Each wall is flat, endless, passes through zero and stands at right angles to its row. A trip goes straight from one point to another. Which walls does it cross, in order?
In the rows, zero is written as 128.

Walls:
(1): [ 91 154]
(2): [124 151]
(3): [128  94]
(4): [ 86 109]
(5): [ 44 159]
(6): [93 40]
Trips:
[129 103] to [181 177] => 4, 6, 3, 2
[129 164] to [74 35] => 4, 6, 3, 2, 1
[153 187] to [151 100] => 1, 2, 3, 6
[115 148] to [ 70 108] => 6, 3, 2
[162  77] to [ 54 112] => 4, 5, 1
[186 167] to [176 140] => none

Walls:
(1): [ 84 163 134 161 135  70  90 119 121 199 149  84]
(2): [108  69 141 123 207  96 128 126  96 178  92 142]
(3): [221 134 171 127 165 146 129 121 168 106 150 122]
(4): [152  83  83  81 109 187 128 137 110 130 228  94]
(5): [159 117 169 165  67 150 101 175 109  68 140 156]
(6): [ 96 156 138 162 121 120  34 158 210  96 117  75]
(7): [118 154 116 176 102 137 192 188  79 129 146 190]
(8): [ 92 191 116  86 163 141 124  44 172 121 146 105]
(9): [107 104 138  89 146  85 156 178 139 128 131 135]
Trips:
[142 177 134  74 194  89  91  58 157  90  77 222] to [ 93 150 158  92 165  52 101  90  91 131 121 139] => 9, 1, 3
[ 87  88 107 179 152 102 177 193 105  23 165 151] to [124 146 132 173 162 126  47 165 198 140 112 123] => 6, 4, 2, 3, 1, 7, 9, 8
[ 80 101 104  26 160 141 224 146 214 161  76 123] to [180  73  58 200 127 153 185 194 112 111 134 110] => 4, 7, 8, 3, 5, 2
[148 114 101  48 138 136  95 108 144 196 106 169] to [ 69 111 188 102 107 201  92 187 135 109 154 131] => 6, 5, 8, 2, 7
[164 205 248 110 146 149 160 187  97 167  90  91] to [ 47 108  95  77 141 159 125 131 113 182  76 107] => 5, 3, 8, 7, 4

Walls:
(1): [121 174 100 106 152 123 102 138 175 201 123  51 189 110 113  76 146 176
 100 177 118  92 147 175 150 105  84 173 166 187  69  39 126 123 209 133
 119 152 136  39 134 100 136  92 148  77  82 112]
(2): [130  76 157  92 175 140 149 116 135  89 123 161 149 160 118  90 129 135
 144 101 101  89 145 111 121 144  91  89 170  99 168 135 144  78 150 112
  92 124 182 106 131 171 144 103 117  87  83 208]
(3): [129 116 177  86 138  71  60  20 209 107 130  95 104 113 185  64 105  94
 185 142  99 150 125 102 164  50 100 115 135 172 183  91 191  72 110 130
 111 159 123 136 139  61 210  81  80 166 158 147]
(4): [ 95  58  65 217  98 216 150  75 140  95 187 131 131 116 106  61  90 142
 105  91 137 150  38 170 150 132 121 194 148 135  75 108 130 136  48 103
 152 111 112  88 141 165 149  79  90 179 136 122]
(5): [150 151 187 141 207 128 131 115  55 178 173 157 113 123 123 124  64  94
  98 104  95  67 123 173 139 164 114 158 119 137 164 144 157 128 101 110
  90  36 189 148 106 167 101 143 149 197 177 196]
(6): [150 129 215 102 148 102 157 124 117 149 162 131 152 134  55 171 138 102
 133  82  73 114  87 166 148 129 147 177 226 227 107 122 114 180 169 150
 150 147 119  66 132  49 130 119  93 136  95 130]
(7): [144 108  88  64 161 101 177  85 138  83  62  61 115 174 118 101  80 131
 136 170 137 118 145 146 181 157 165 168 148 154 100  70 146 145 111 133
  72 108 123 182 167 142 157 182 144  97 170 107]
(8): [126 172 113 129 101 148  76 124 149  85 113 130 129 209 197  85  83 121
 132 103 125 137 110 165  85  99  64  77 153 131 104  54 142  87  89 154
 214  96 125 177  58 174 132  52  99 154 112 153]
(9): [ 93 127 130 103  99 109 119 176 159 146 131 129 174 111 133 153 141 101
  80  89 209 112 221 124 137  61 107  99 125 120 167 113 100 139  85 114
 159  98  58 121  86 112  30 155  75 147 171 111]
(10): [167 159 151 123 128 128 119 124 155  96 103 119 203  42 107  65 101 135
 121 161 124  74 132 135 161 121 156 129  98 158 164 174  98 168 113 126
 149 130 126 111 145 149 103 111  47 161 173 136]
(11): [136  58 103 106  85 123 161 154  76  75  78 158 118 117 112 236 104 169
 145 190  11  85  82 159 156  41  81  47  88 147 111 156 143  82  71 132
 158 114  57 118 108 136 121  68 173 143 105 173]
Trips:
[ 99  75 106 152 188 133 130 178 116  94 147 160 161  69 203  41 146 134
 103  48 203  47 205 116 192 155 116 184 140 113 115 168 142 174 136 151
 150 138 106 112  47 181 166 157 103 136 112  96] to [110 121 145 119  90 158  81 115 150 149  82 153 160 104 153 109 175 101
 131 131 161 160  29  91  86 188 129  95  64 141 152 117  93  95  77  96
 185  85 100 157 186 238 181 175 175 141 157 135] => 1, 8, 2, 5, 9
[130  65 137 144 176  96 137  98 152 163 133 119 126 173 140 130  98 209
 129 211 163 118 173  87 102 132 158 157 123 121 196  95 210 165  58 193
  82 185  96 101 186 219 139  98 118 156 153 135] to [111 155 165 110 163 200 119 131 150  66 108 150 192 183 104 124 209  55
  98 112 186 159 157 123 151 164 170 122  94  98 154 192 105  84  59 156
  68 162 175 121 162 193  87 129 121 126  71 192] => 9, 3, 4, 7
[154 118  89  83  93 114 173 199 122 173 110 134  76 163 133 140 101 163
 146 102  80  96 100 126  83 162 140 133 122 127 163  60 183 119 127 107
 129 101 149 190 103 136 183 148  69 134 107 145] to [ 64 157 229 154 159 114  69  74  67 134  91 138 165 153 129  93  87 113
 212 133 133 124 132 109 164 110 171 174 115 160  51 159 183 128 159 109
  52 118 207  81 109  63  82 159 104 143 109 140] => 3, 6, 11, 1, 8, 10
